Rows are points. Each copy is the shape, with its points in the same order, stretched, turned, moved and blurred by noise. Is it also mirrored, or only turned?
(in the rows, 128 means zero)

Shape (8 x 3):
[[117 119 108]
 [122 141 188]
 [164 122  80]
 [126 100 103]
 [ 85 118 157]
 [ 91  81 174]
 [167 121  86]
 [128 158 140]]
Copy 1 (8 x 3):
[[136 115 108]
 [ 96 164 138]
 [179 136  84]
 [142 114  92]
 [ 97 116 132]
 [ 73 121 105]
 [174 137  84]
 [138 150 134]]
Copy 1 is: mirrored
Copy 2 (8 x 3):
[[116 118 139]
 [ 83 140  76]
 [172 153 156]
 [139 114 133]
 [ 75  98  99]
 [ 98  84  78]
 [173 149 150]
 [101 146 119]]
Copy 2 is: mirrored

Shape (10 x 4):
[[ 91  97 111 107]
 [ 96 118 121 129]
 [ 91 127 133 126]
 [144 162 127 153]
 [116 118 125  88]
 [102  85 103 123]
 [141 138 168 152]
 [129 191 176  94]
 [ 88  94 123 151]
 [144 158 177 150]]
Copy 1 (10 x 4):
[[113 105  97 151]
 [120 138 115 146]
 [136 138  99 151]
 [123 184 137  95]
 [142  93 101 127]
 [104 106 115 155]
 [151 171 160 118]
 [204 149  92 104]
 [ 97 136 124 167]
 [167 180 158 111]]
Copy 1 is: mirrored
Copy 2 (10 x 4):
[[130 128  83  74]
 [113 135  99 107]
 [ 99 129  91 117]
 [117 144 151 157]
 [118  94 122  77]
 [165 143 101  72]
 [121 120 129 175]
 [ 55  54 163 145]
 [134 153  63 119]
 [104 108 140 186]]
Copy 2 is: only turned

Shape (11 x 6):
[[142 112 102 116 163 110]
 [136  92 128 101 111  99]
 [124 120 158  91  86 165]
 [ 95 175 137 159 130 105]
 [134  86 150 117 117 149]
 [183 103 118 126 157 116]
 [135  74 118  96 170 148]
 [ 95 165 108 124  99  99]
 [ 91 161 135 117 124 110]
 [146 149 112 113 138  97]
 [110 164 152 120 137  94]]
Copy 1 (11 x 6):
[[147 116  83 122 124  78]
 [160  90 151 116 114 120]
 [177 118 148 118 156 200]
 [ 71 194  97 168 133 151]
 [166 107 118  93 121 159]
 [158  85  66 123  84  99]
 [197 114  85  76 137  87]
 [ 85 148 147 165 164 135]
 [116 180 129 154 154 142]
 [131 123 101 160 122 106]
 [127 185 111 164 122 144]]
Copy 1 is: mirrored
Copy 2 (11 x 6):
[[153 161 174 132 117 123]
 [152 106 180 127 138  89]
 [171  54  98 105 140 130]
 [ 71 138 101 141 148 123]
 [168  85 141 141 121 122]
 [149 158 164 130  85 104]
 [210 137 173 145 125 142]
 [ 93 108 138  98 158 123]
 [116 120 115 126 168 121]
 [132 158 156 107 117 106]
 [118 145 117 138 155  92]]
Copy 2 is: mirrored
Copy 3 (11 x 6):
[[105 156  98 125 136 168]
 [ 72 108 120  97 128 142]
 [ 90  78 156 134 119 117]
 [151 154 119 102  82  87]
 [ 88  73 113 122 139 126]
 [ 96 143 106 125 184 173]
 [ 83 118  89 151 139 172]
 [136 142 141  85  78 119]
 [128 152 127 111  74 103]
 [112 170 129 111 130 150]
 [117 170 120 110  90  96]]
Copy 3 is: only turned
Copy 4 (11 x 6):
[[132 130 104 124 183 152]
 [162 120 129  73 175  99]
 [141  92 192  65 113 123]
 [143 175 104 151 100 105]
 [116  71 160 105 159 106]
 [104  90  70 101 190 150]
 [119  92 165 109 209 161]
 [187 169 124 117 107 112]
 [149 180 147 114 124 121]
 [153 154  86  95 149 151]
 [127 184 119 101 129 113]]
Copy 4 is: mirrored
